Each row is a point. Each copy is the shape, with its points in the same order, turned, moved and blurred by noise. Say if it was mirrored as well.

Shape:
[[-18.2   3.0  -4.6]
 [  0.7   1.7   7.6]
 [-15.3   5.8  -1.7]
 [ -6.3   8.6  -3.1]
 [ -5.8  16.6   6.7]
 [ 10.8 -33.8 -18.5]
 [ 11.7 -12.2  27.2]]
Copy 1:
[[  2.8  14.8  11.3]
 [ -6.2   6.2  -2.3]
 [ -1.6  15.5   8.6]
 [  1.9  14.2   0.4]
 [-10.0  22.6  -5.2]
 [ 14.9 -30.9  10.3]
 [-25.9 -11.8  -8.5]]
Copy 1 is: mirrored
Copy 2, 7 rows:
[[-12.0  -6.6  11.7]
 [  0.2   0.1  -5.8]
 [-10.6  -9.4   6.5]
 [-12.1  -0.6   1.1]
 [-13.9  -6.1  -9.6]
 [ 18.9  27.5  24.9]
 [ 25.2  -0.4 -12.7]]
Copy 2 is: mirrored

Shape (8 x 4):
[[ 24.7   0.6  -2.9   1.9]
 [ 17.2 -13.9  18.0 -29.0]
 [ 23.0   5.4 -13.4   3.6]
 [ -6.7 -12.2  13.0  -2.9]
 [ -6.1   0.1  22.0  -0.4]
 [  8.7  -6.0   4.7  -7.2]
 [ -7.8  18.0 -14.0  -9.7]
 [ -0.8 -15.5  -7.0  -9.6]]
Copy 1, 8 rows:
[[-13.9  26.3   8.7 -12.8]
 [  9.2   0.5   2.9 -41.0]
 [-10.0  31.5  -1.4  -6.9]
 [ -7.0 -13.5  -0.4  -8.5]
 [ -2.3 -14.3  13.5  -2.5]
 [ -2.5   5.7   0.7 -13.7]
 [ 15.7  12.9  -9.4  11.2]
 [ -3.5   1.8 -15.4 -13.4]]
Copy 1 is: mirrored
Copy 2, 8 rows:
[[ -0.4  30.3   6.5  -6.9]
 [-11.0   8.5  34.2 -14.0]
 [  0.0  31.4  -7.8 -10.3]
 [  3.8  -5.6  10.1   5.0]
 [ 16.3  -7.1  13.0  -7.8]
 [ -4.5   5.8  12.2  -6.0]
 [ -2.5   1.8 -19.0 -23.1]
 [-13.0   4.4   3.3   5.3]]
Copy 2 is: mirrored

Shape, 11 rows:
[[ 22.6 -17.7  20.1   1.0 -11.3  -4.8   6.3  -9.9]
 [-11.6   9.4 -13.5 -15.4   0.4 -19.3   5.6  15.7]
 [ 15.9  -7.4  29.2 -21.0 -27.2 -12.7   7.7   3.6]
 [ -1.7  -3.4   5.3 -15.4   1.4 -31.2  18.3   4.7]
 [ 29.4 -15.6   6.0 -18.3 -17.0   0.8  15.3  -6.7]
 [ -1.4  10.1  10.9 -19.7  -3.5 -10.0  22.8   6.2]
 [ -8.0   2.9   1.1  10.4  11.7   9.6  -4.5  18.0]
 [ -4.3   3.6  -0.9  -2.0   9.5   2.0 -22.9   8.5]
 [  4.4  18.8  -5.5  21.5   0.0   0.3 -15.9  14.3]
 [-21.1  11.2  -8.3  13.7  -2.6   5.2 -12.9  -0.7]
 [ -0.7  20.7   0.5   6.1  13.0   2.9 -15.4  -3.3]]
Copy 1, 11 rows:
[[ 12.9  16.8  22.9  -5.3  15.7  12.3  17.5   8.6]
 [ -4.3   6.4 -11.6   6.9  -1.6  -5.3 -24.6   0.5]
 [ 24.2   4.4  19.7   0.8  18.0  16.7 -11.0  23.0]
 [  0.3  27.5   1.8  -2.9  11.7  -3.0 -23.7  12.8]
 [ 15.9   8.0  16.5 -18.0  20.2  23.4   1.6  -4.7]
 [  1.0   5.2   0.4 -12.8  -2.3  -1.9 -22.2  18.7]
 [-17.1  -7.4 -10.0   8.7  -5.5  -6.3  13.8   9.2]
 [  3.3   0.3 -22.0  16.1  -2.6  -0.9  15.0   2.6]
 [ -8.3   0.0  -1.6  21.2 -27.0   4.8  15.1   3.0]
 [  3.5  -2.5  -5.5   9.5 -21.2 -22.7  13.0  -1.8]
 [  4.4   6.3 -17.2   5.1 -24.2   2.7  16.7   6.9]]
Copy 1 is: mirrored
Copy 2, 11 rows:
[[ 14.3  13.4 -17.5 -19.3  22.4  -2.0 -17.0   4.6]
 [-10.5  -9.9   1.6 -18.7 -21.9  18.5  -2.5 -11.0]
 [ 21.2  20.0   4.3 -25.9  21.1  18.9  -5.6  -0.4]
 [  7.0 -14.2  -2.3 -29.5  -4.8  19.6 -15.8  -6.7]
 [  2.7  24.2 -17.9 -20.7  20.3  11.8 -18.0 -15.2]
 [ -0.4  -9.0  -0.2 -15.3   7.9  28.3  -4.0  -7.6]
 [-17.1 -14.4  -6.2  -8.1  -0.6 -10.6  14.9   4.6]
 [-17.4  -0.9   9.3  -8.2  -8.0 -15.8   0.2   2.5]
 [-22.4  -0.7  -9.1  -4.1 -14.7  -6.1   5.3  24.3]
 [ -6.3  -8.3  -5.6  12.4 -19.4  -8.7   8.3   5.6]
 [-21.6  -8.3   1.3   6.0  -5.6  -5.4  -7.2  12.8]]
Copy 2 is: mirrored
Copy 3, 11 rows:
[[ 13.0  20.1   4.7  -3.6  11.7 -12.9   5.7 -22.1]
 [ -9.8 -19.2 -10.9  -8.7 -20.1   4.8  19.2  -0.8]
 [  1.3  21.7  16.3 -25.4   2.5 -10.0  19.3 -23.8]
 [ -8.1  -6.1  -5.9  -6.8 -14.3  -3.2  22.3 -27.7]
 [ 26.1  19.9  -1.5 -20.3  -4.4  -7.3   0.2 -23.5]
 [ -3.6   2.9   5.8  -5.0 -25.4  -0.1  17.5 -18.4]
 [  5.7 -16.5   9.9  17.8  -2.6  -0.9  15.6  11.7]
 [ -5.6 -15.5   6.7   3.7   7.6   6.1   2.4  12.6]
 [ -4.8 -12.9   1.5  12.8   0.2 -22.9   7.9  23.0]
 [-11.2  -1.9  -8.9  17.8  -0.8   4.7  13.5  23.4]
 [-12.9  -7.2   6.8  15.2  -3.7  -5.8  -9.3  11.6]]
Copy 3 is: mirrored

Shape, 14 rows:
[[  3.2  -1.2   3.0   6.8  -8.8   1.3  -0.1  13.7   1.1]
 [  0.9   7.2  -2.0 -26.6 -11.8  19.6 -23.7  16.7   8.0]
 [  6.9  -4.4  -8.8  12.0  -8.0   5.8  39.6   8.3   3.0]
 [ 16.0   5.3  -6.5   5.4   6.7 -13.1   6.3 -19.9  17.9]
 [ -3.6  -9.9  16.7  -3.3  -2.6   1.2   0.7 -23.4   7.9]
 [-20.3 -12.7  -3.1   4.0  -1.0  -7.2  15.0  -1.6  -6.6]
 [ -4.8  10.7  14.2 -17.8   5.1   0.5  -8.5 -10.3   4.9]
 [  4.6 -17.5  -4.5  13.4 -23.4   5.9 -13.8  -5.1  -6.6]
 [-14.2  -4.8  29.2 -12.9  22.4  -7.3  -8.6   6.4   0.1]
 [ 39.8  -3.1  12.5  24.2 -16.0   4.2   2.3  17.2  -9.0]
 [  6.7   1.5 -19.9  28.4  -3.4  12.4   6.9  -9.1   0.4]
 [ -8.3   3.6   4.9  13.8  -1.0   5.3 -11.0  -2.9  22.0]
 [-11.2  -7.1  21.1  -9.8 -10.2 -21.7   5.0  -7.1  -4.5]
 [ 28.7 -15.7  14.9   9.3   6.2  -7.6   3.6   8.6   8.0]]
Copy 1, 14 rows:
[[  2.8   5.3   4.5  -4.6  -7.6 -10.8 -10.4   9.5  -2.7]
 [ 18.6  19.3 -16.9 -21.1  15.2   3.9  -6.2  23.1   8.2]
 [ 11.6  -6.1  15.0  -7.2 -16.5 -21.0  12.4  -9.7 -22.9]
 [  5.0  18.7  26.9   0.4  14.2 -16.3  -8.8 -23.4   5.4]
 [ -3.4  -3.5   9.5   0.5   5.1   7.1  -2.0 -17.1  20.0]
 [ -5.6   3.9   8.1  14.1 -10.7   5.8   8.8  -5.2  -8.3]
 [ -2.5  15.1   4.4 -14.4  13.9  16.2  -7.2  -6.1   9.0]
 [ -1.4   4.7 -14.7  16.1  -7.1 -19.0  -6.6   0.5  15.4]
 [-24.6   4.8  18.7  -9.8  12.7  22.8  -6.5  12.9  -0.2]
 [ -9.9  -2.6   2.3 -25.5 -13.7 -46.6 -20.4   3.3   0.0]
 [  8.3  -1.3  -2.0  16.1   1.8 -26.3 -13.4 -16.1 -15.3]
 [ 12.6  -1.4  11.6   9.0   7.9   0.1 -20.9   4.7   7.1]
 [-18.0  14.8  13.6 -11.6 -14.2  14.1   1.9  -7.5  14.3]
 [-16.6   3.6  23.6 -13.7   4.5 -31.9  -6.9   4.6   6.4]]
Copy 1 is: only turned
Copy 2, 14 rows:
[[ -7.3  -9.9   6.0   4.0  -4.2  -3.8   1.8   7.8 -13.3]
 [ -1.2  -9.7  32.4 -14.8   2.3   4.0 -12.8   9.7  14.5]
 [ 17.1 -15.1  -0.4  26.1 -23.0   4.1  11.3   5.0 -24.1]
 [  8.0  13.7   5.4   8.8   5.7   9.9  -5.4 -19.7 -29.0]
 [ -2.8  27.6  11.9  -1.6 -12.9  -0.6   8.6  -6.7  -7.2]
 [ 10.8   7.1 -11.5   1.5 -14.9 -14.7  10.3  13.6 -12.4]
 [ -5.5  20.2   7.3 -11.3  -5.7  11.6  -8.2  -1.4   3.7]
 [ -9.0  -5.5  14.2   3.9  -1.6 -30.0  10.4 -11.0  -5.7]
 [-16.0  26.4  -3.3 -11.0   3.9  14.1  10.3  23.6   4.1]
 [-29.1 -26.0  13.3  33.9   3.8  -1.8  11.9  -6.6 -13.8]
 [  8.9 -18.3  -3.1   1.5  -5.2  -5.3  17.0 -23.4 -21.9]
 [ -8.0   2.3  13.5 -16.1  -5.5   0.3   8.5  -4.1 -25.8]
 [-10.7  27.9  -3.3  10.0 -14.2  -8.5  -9.7  12.5  -4.9]
 [-17.2   3.7  13.2  26.6  14.1   7.8  14.4   2.8 -18.3]]
Copy 2 is: mirrored
Copy 3, 14 rows:
[[ 15.6  -1.0 -10.8 -11.7  -5.9   3.5  -0.1   0.3  12.0]
 [  9.5  -8.0  -0.4  -7.1 -19.2  10.6 -26.0  29.9  24.0]
 [ -1.5  15.3 -11.9 -12.1  -6.1 -18.8  11.6 -23.4  26.0]
 [ -2.2 -15.3  17.4  13.6   3.6  -0.6   8.9  -5.1  11.4]
 [ 12.0  -5.2  22.3   0.2   2.1   2.5 -18.4 -10.7   4.9]
 [  4.3  19.3 -11.0   1.3   8.4  -9.9 -14.4  -6.4  -2.4]
 [  3.9   4.2  18.3   4.4  -8.2  15.7 -15.2  11.3   4.0]
 [ 22.9 -23.0 -11.7 -10.0  -7.9  -7.8 -14.4  -3.1  -0.1]
 [ 19.0  19.4  14.8  -5.4  14.3  24.8  -7.6  20.7  -1.1]
 [ 19.5 -18.6  -5.9 -36.3 -21.4   4.8  24.3 -15.0  12.8]
 [-11.9 -17.6 -16.3  -6.7   3.8  -1.8  -2.3 -22.7  14.5]
 [ 12.2  -9.8  -6.1   5.6   9.0  17.3 -15.1  -3.9  25.5]
 [ 21.4  15.5  13.1   6.8  -9.8   0.3 -10.3  -3.0 -10.8]
 [ 21.0  -6.6   7.4 -18.8   4.4  -0.9  17.9  -2.3  15.5]]
Copy 3 is: mirrored
Copy 4, 14 rows:
[[  3.6  -7.8  -4.3   2.8   8.8  11.9  15.4  -6.0  -3.5]
 [ -4.7  -4.6  14.0  12.9   2.4   8.5  20.5  33.1 -19.5]
 [ 20.5 -28.4  -3.4  -7.5  -3.7   9.9  15.7 -12.8  25.5]
 [  3.0  11.2  -2.7 -27.7  13.4   6.0   1.4   5.7  21.0]
 [ -7.7   5.8   6.8  -1.8   9.8 -18.7  -6.6  -2.3   8.3]
 [  7.5  -2.1  -3.4  -2.1 -17.1  -2.7   0.1 -17.7   2.2]
 [ -4.9   4.4  18.2 -13.8   7.8  -7.2   3.3   7.1 -11.4]
 [ -2.4   4.7 -10.3  25.6  11.5  13.8  -3.4  -1.9   4.6]
 [-16.7  -1.0   3.8 -18.0   0.9 -19.3  13.9  -6.7 -27.5]
 [ -3.7 -26.2 -14.3   3.8  38.8  29.3  11.8  -9.4   7.5]
 [ 29.8  -4.2 -17.3  -1.6   8.4  16.2  -6.3   1.3  12.1]
 [ 15.4  15.2  -5.6  -1.8  13.5  -7.6  15.7   5.7  -3.3]
 [-15.9   7.3  14.6  -3.3  -2.0  -3.1   3.6 -25.3  -3.8]
 [-17.6 -14.5 -19.2 -11.9  22.4   7.5  20.1  -4.4   8.7]]
Copy 4 is: mirrored
